Rows are points. The points of each table are mixes of a few directions, plus a little noise. How many directions does each table use, and how many do they share? Where both have some left over, give the other angles between the two spaces (their principal angles), to ten degrees, smallest first.
In the rows, zero is written as 128.

First:
[[133  87]
 [129 120]
 [132  93]
 [126 143]
 [119 197]]
Second:
[[109  83]
 [106  76]
 [139 154]
 [148 175]
 [127 126]
 [139 153]]
Directions: first 1, second 1, shared 0; angles 30

First, 4 rows:
[[134 158 165]
 [141 106  59]
 [109 103 133]
 [129 144 155]]
Second:
[[ 82 120  93]
 [ 92 135  97]
 [176 142 164]
 [107  88 121]
 [140 173 127]
 [157  98 159]
 [141 140 136]]
Directions: first 2, second 2, shared 1; angles 70

First (8 x 4):
[[123 120 110 152]
 [142 148 173  67]
 [131 133 139 113]
 [125 124 118 141]
 [137 140 156  89]
 [107 100  62 219]
 [125 124 118 142]
 [134 136 147 102]]
Second, 5 rows:
[[ 94 110 125 129]
 [102  90  77 177]
 [121 145 147 130]
 [172 149 156  76]
 [151 146 135 128]]
Directions: first 1, second 3, shared 1

First:
[[112 165 121 129  75 116]
 [111 130 124 138 102 134]
 [117 151 123 129  93 121]
 [ 90  71 124 167 122 171]
 [155 106 137 116 186 129]
 [121 172 121 122  81 108]
 [166 150 135  98 165 103]
 [151  80 138 125 201 143]]
Second (8 x 6):
[[125 111 138 112 152 156]
 [123  97 147  99 171 179]
 [134 160 108 158  83  75]
 [136 172 101 170  66  54]
 [131 144 118 143 105 101]
 [123 102 144 103 165 171]
 [128 128 128 128 128 129]
 [125 109 140 110 154 159]]
Directions: first 2, second 1, shared 0; angles 40

First:
[[ 92 218 150 210 125 165 122  65]
 [108  87 107  88 113 104 149 160]
 [166 113 117 104 149 135 117 139]
 [ 95  93 166 138  86  78 141 144]
 [147 128  96 101 151 149 126 134]
 [159 136 126 127 148 144 114 122]
 [129 122 135 129 124 121 127 131]]
Second (8 x 8):
[[126 135 129 147 186 165 212 145]
 [149 131 127 125 127  94 121 124]
 [110 129 147 100  94 140 166  89]
 [ 71 170 131 113 114 152 116 157]
 [119  95 124 129 115 142  39 112]
 [152 109 145 108 155  97 111  70]
 [158 111 105 160  98 129 146 162]
 [140 144 115 143 136 106 115 165]]
Directions: first 3, second 5, shared 0; angles 40, 60, 80

First, 9 rows:
[[ 64 124 112 157 127 143  78 151  92]
 [184 160 117 127 137 137 164 126 151]
 [184 146 146 115 126 132 184 108 151]
 [106 102 116 123 142 147 110 129  81]
 [165 136  89 116 150 113 118 139 152]
 [ 66 137 158 164  99 143 116 134 110]
 [ 58 130 172 161  93 145 122 127 103]
 [149  95 111  87 139  69 103 126 174]
 [175 122 130 102 138 123 159 112 139]]
Second (8 x 9):
[[143 106 116 156 108 122 130 122 124]
 [134 119 123 139 119 125 129 126 126]
 [165  75  98 196  79 113 132 112 118]
 [125 132 130 123 131 129 127 129 128]
 [122 137 133 117 136 130 128 131 130]
 [ 89 184 160  55 181 144 124 145 139]
 [ 84 190 164  47 186 145 123 146 140]
 [162  81 101 190  84 114 132 114 119]]
Directions: first 4, second 1, shared 0; angles 90
